Each row is a point. The last column is the point's height on a tilted bowl or saddle (a function of degree 2), plus a little noise. Count its main directions that bend up, bend down and stay straight.
In the rows, 128 means zero.

Points (11 x 3):
[[129 178 180]
 [ 84 105 137]
 [ 76 179 135]
 [134  87 165]
 [145 146 161]
 [133  89 164]
 [156 144 162]
 [ 98 208 194]
 [ 63  52 190]
 [113 142 147]
 [118 106 151]]
Directions: 1 up, 1 down, 0 straight

Points, 17 rows:
[[109 144 183 165]
 [150  44  70  44]
 [ 99 119 195 166]
 [110 112 166 155]
 [195 131  64  71]
 [109  91 152 139]
 [121  55 125 104]
 [118 125 100 121]
 [143 123 111 126]
 [169 126 161 168]
 [163  43 134 113]
 [144  96 180 176]
 [114 149 156 154]
 [ 76 178 140 140]
 [194 106  57  54]
 [172 114 104 114]
 [144  84 156 152]]
Directions: 1 up, 2 down, 0 straight

Points (25 x 5):
[[203 154 129 104 133]
 [166  90 124 149 104]
 [ 91 164 173 116 123]
 [186 145 123 152 138]
 [180 174  50 139  74]
 [ 91  73 135 135  68]
 [174  98 150  93  74]
 [124 130 173 105  97]
 [179 143 126 149 137]
 [148 103 189 124  91]
 [127 104  73 121 118]
 [ 83 136 179 145  93]
 [142 107 201 140 102]
 [104  88 190 203  57]
 [160  83 150 151  97]
 [ 77 113 157 131  75]
 [ 93 115  87  89 121]
 [153 116  87 145 108]
 [203 198  69 110  89]
 [160 116 128 158 119]
 [182 161  51 173  54]
 [ 99 109 189 157  75]
 [201 151 116 161 135]
 [146 103  75 150 105]
 [188  25 116 143  67]]
Directions: 1 up, 2 down, 1 straight

Points, 43 rows:
[[141 102 116 172  46 119 128]
 [168 132 126 180  69  59 140]
 [151 113 148 156 144 146 121]
 [155  94  92 129 124  89 154]
 [186 136  59 160 113 155 153]
 [140 179 109 132  93 117 130]
 [138  87 150  98 102 129 152]
 [145  61  81  97 123 142 187]
 [101 173  56  75 157 137 191]
 [171 131  92 116  89 163 151]
 [157  66 151  91 187 122 188]
 [159 192 109 192 174  10 211]
 [ 61 188 128 203 139  96 146]
 [101  98 123 187 104 130 116]
 [154 101  96 185 141  93 138]
 [128 185  80 113 236 168 196]
 [127 122 133 194 160 109 121]
 [148 123 115 138  83 143 125]
 [131 101  32 138 170 132 175]
 [ 90  84 128  89 172 159 167]
 [106 137 209 167 106  76 136]
 [121 180 141 115 131 156 131]
 [ 99 114 198 128 148 167 129]
 [100 122 116 147 159 210 137]
 [146 159 131 170 148 135 117]
 [144  72 127 107 131  64 177]
 [161  98 201  39 116 191 216]
 [112 155 107 136 186 112 145]
 [ 41   7 151 100  74  93 235]
 [124  98 138 163 202 117 143]
 [205 114  62  83  81 171 216]
 [141 181  95 135 110  77 147]
 [ 62  71 108 177 144 115 145]
 [113 113 159 114 166 168 136]
 [ 78 136 131 141  86 138 119]
 [165 122 122 132  78 193 142]
 [131 148 107  84 118 178 156]
 [141 136 158 190 122 127 108]
 [205 129 121  85 124 159 181]
 [144 163 121 163 141 153 117]
 [159 120 159 142 123 144 122]
 [119 146 106 117 148 142 135]
 [ 90 146 142 138 103 127 117]]
Directions: 6 up, 0 down, 0 straight

Points (63 x 9):
[[119 156 171 146 215 141 124 127 132]
 [135 116 165  76 186  30 174  40  17]
 [ 96 163 111 103 191  92 145 114 134]
 [128  66 193 143 101 118  89 121 180]
 [102  97 146 109  96 107 142 160 154]
 [212 129 171 125 177  59 153 143 144]
 [132 118 208  76 190 170 118 122 120]
 [135 144  90 124  91 135 143 184 129]
 [ 98 184 157 154  47 194 136 129   7]
 [112  77 142 142 151 130 155 105 113]
 [161 182 144 120  97 106 127  73 125]
 [116  92 130 203 100 153  89 139 141]
 [119 132 132 136 104 136 116  81 133]
 [172  95 158 170 122  42 200 107 124]
 [109 188 147 179  98 188 148 134  42]
 [114 184 143 169  74  81 136 145 112]
 [ 60 100 119 123  82 133 154 129 139]
 [177 132 118 109 175 143 114  41 100]
 [122 144 135  75 101 195  61 117 139]
 [140 158  88 133  62 102 111 114 173]
 [ 91 177 139 105 188 170 111  73 117]
 [170 222 161 141 145  66 118  73 127]
 [ 74 190 184 189 158 117 165 133  95]
 [165  95 178 114 125 183 106 153 176]
 [131 153 158 143  92 150 123  72 101]
 [166 116 138 176 143 141 124 102 143]
 [152 138 131 163 114 194  62 209 116]
 [ 80 152 109  83  34 200 165 212  68]
 [179 144 128 114 115 139 160 166 160]
 [ 90 111 129 213 127 108  93  87 139]
 [174 171 150 116 130  76 123 133 148]
 [186 124 123 119 101  62 166  68 155]
 [ 98 138 149 128 124 179 137 100 109]
 [ 90 131  93 132  63 126 105 162 130]
 [102  96 154 101  94 190 200  62  66]
 [126 106 159 166  91 145  94 119 150]
 [135 200  98 154 210  71  98  74 131]
 [133  50 118  78  69 144 141  60 161]
 [ 73 142 204 114  97 143 130 189  98]
 [104  68 173 122 117  90 172 159 133]
 [149 139 113 171 142 126 142 188 117]
 [108 128 200 125  84 128 113 165 129]
 [175 132 149 118  70 136 170 104 134]
 [134 137  58 230 145 150 193 119 101]
 [107 152 128 180 116  93  77  93 134]
 [177 140 115  82 110 127  73 204 183]
 [ 97  68 115 124 171 115 117 170 118]
 [ 45 175  90  89 199 122 173 112 161]
 [ 73 140 102 188 142 162 144 156  76]
 [105 119 150 153 118  84 116 115 146]
 [120 114 163  91 120  77 162 102 118]
 [ 86 165 123 151 170  62 152 166 108]
 [104 167 123 169 123 135 116  42 123]
 [ 99 159  73 212  60 154 126 106  94]
 [136 106  89  63  89 106 203 119 164]
 [ 71 130 175 175 138  87 112 157 134]
 [151 176 128 157 178 137 198 141 132]
 [ 40 198  99 126  74 186 110 159  19]
 [102 101 169  79  24  83 217 133 117]
 [147  50 116 135 156 126  84 105 124]
 [131 192 206 120 135 111 113  53  39]
 [100 181 101  90 124 114 166 168 125]
 [112 151  77 112 147 101 148 122 141]]
Directions: 4 up, 3 down, 1 straight

Points, 76 rows:
[[143 176 129 156 107 133 106 108 150]
 [111 156 135 162 135  95 122 106 151]
 [160 130  82 133 131 102 115 202 117]
 [110 106 163 191 103  77 150  66 209]
 [134  93 149  68  87 140 128 102 137]
 [119 156  94 110 187  90 146 122 145]
 [169 132 155  79  98 138  96 193 152]
 [168  90 184 149 141 164 126 129 145]
 [161 126 134  96 145 121 128 199 144]
 [102 130 102 101 115 133 114  96 129]
 [107 181 170  79 102 161 136 196 152]
 [107  99  89 113  78  97 133  96 130]
 [180 138 121  82 150 166 163  72 171]
 [ 72 162 188 175 155 115  89 129 169]
 [143 146 122  75 132 116 107  93 143]
 [135 168  93 156 108 152 174 186 174]
 [ 49 150 141 145 138 152 118 100 128]
 [133 146 131  96  95 141 154 206 156]
 [ 74 115 129 109  78 121 149 119 142]
 [169 132 146 124 149 123  89 133 137]
 [114  94 130 185 147 100  74 130 131]
 [163 112 140   7  13 141 128 108 227]
 [154 169 135 139  97  86  55  92 174]
 [154 172  66 145 135  36 165 120 140]
 [ 95 136 120  85 136 161 106 160 125]
 [118  65 105 128 142 187 133 103 134]
 [ 94 148 102 109 135 119 173 120 140]
 [108 113  78 125  90 145  25 114 158]
 [ 62 144 159 150 157  77 114 138 167]
 [121 109  95 148 152  94 116 169 100]
 [152 107 122  90  73  79 143 152 116]
 [157 152 179  94 134 124 147 166 165]
 [117 157 108 130 131 134 164 140 140]
 [126 168 134 155 102  84 156 103 173]
 [150  92 149 159 210 143 183  63 209]
 [100 117 146 137 100 149 111 122 119]
 [128 129 101 102 111  76  70 148 105]
 [113 129 164 173  89 133 141  73 164]
 [104 143  86 159 130 105 137 100 142]
 [100  98  92  93  70 158  87 112 145]
 [204 133 126 132  40 104 126 123 181]
 [ 43 162 139 145 135 114 115 128 152]
 [157  55 125 140 164 105 117 105 120]
 [ 87 161 137 154 150 127 158 124 149]
 [184  95 186 121 115 121  86 114 149]
 [122 156  80 147  71 132 181  62 195]
 [163 133 187  91 108 133 164 127 160]
 [105 127 102  56 143 112 111 107 131]
 [147 165 155 123 167  78 197 159 203]
 [124 102 155 164 135 148 136 156 136]
 [103 131 168 154 116 135 102 145 129]
 [127  93 149  95 146  98  59 176 118]
 [128  94  82  87  97 164 197 159 159]
 [189 143 170 162 203 139 169 199 249]
 [141  61 127  80 146 158 110  89 131]
 [146 142 159  41 145 142 111  64 160]
 [127 137 181 175  77  94 114 127 170]
 [135 111 135 152  97 147 121  44 163]
 [ 99 139  91 155 107 109 144 139 131]
 [111 144  76  90 126 145 131 112 136]
 [135 115 101 199 131 102 155 131 149]
 [139 119 110 179 126 105 196 128 164]
 [ 95 104 139 179 115 132 124 134 136]
 [146 138  83 116 158 125 133 129 133]
 [180 130  83 100  99  90 128  79 153]
 [139 116 124 141 121  55 111 168  93]
 [183  91 141 170 114 158 120  90 159]
 [174 179 121 142 161 147 126 110 170]
 [131 130 105 102  89 142 121 165 130]
 [ 69 129 140 241 146 122 134 129 200]
 [109  86 140 108  53 155 129 137 137]
 [153  86 141  53 184 163 152  72 162]
 [131 150 141  91 157 162 120 155 134]
 [135 159 111 159 174 117 123  87 160]
 [ 92 111  89 151  40 160 133 115 165]
 [139 118 168 146  92 104 119 168 137]]
Directions: 7 up, 1 down, 0 straight
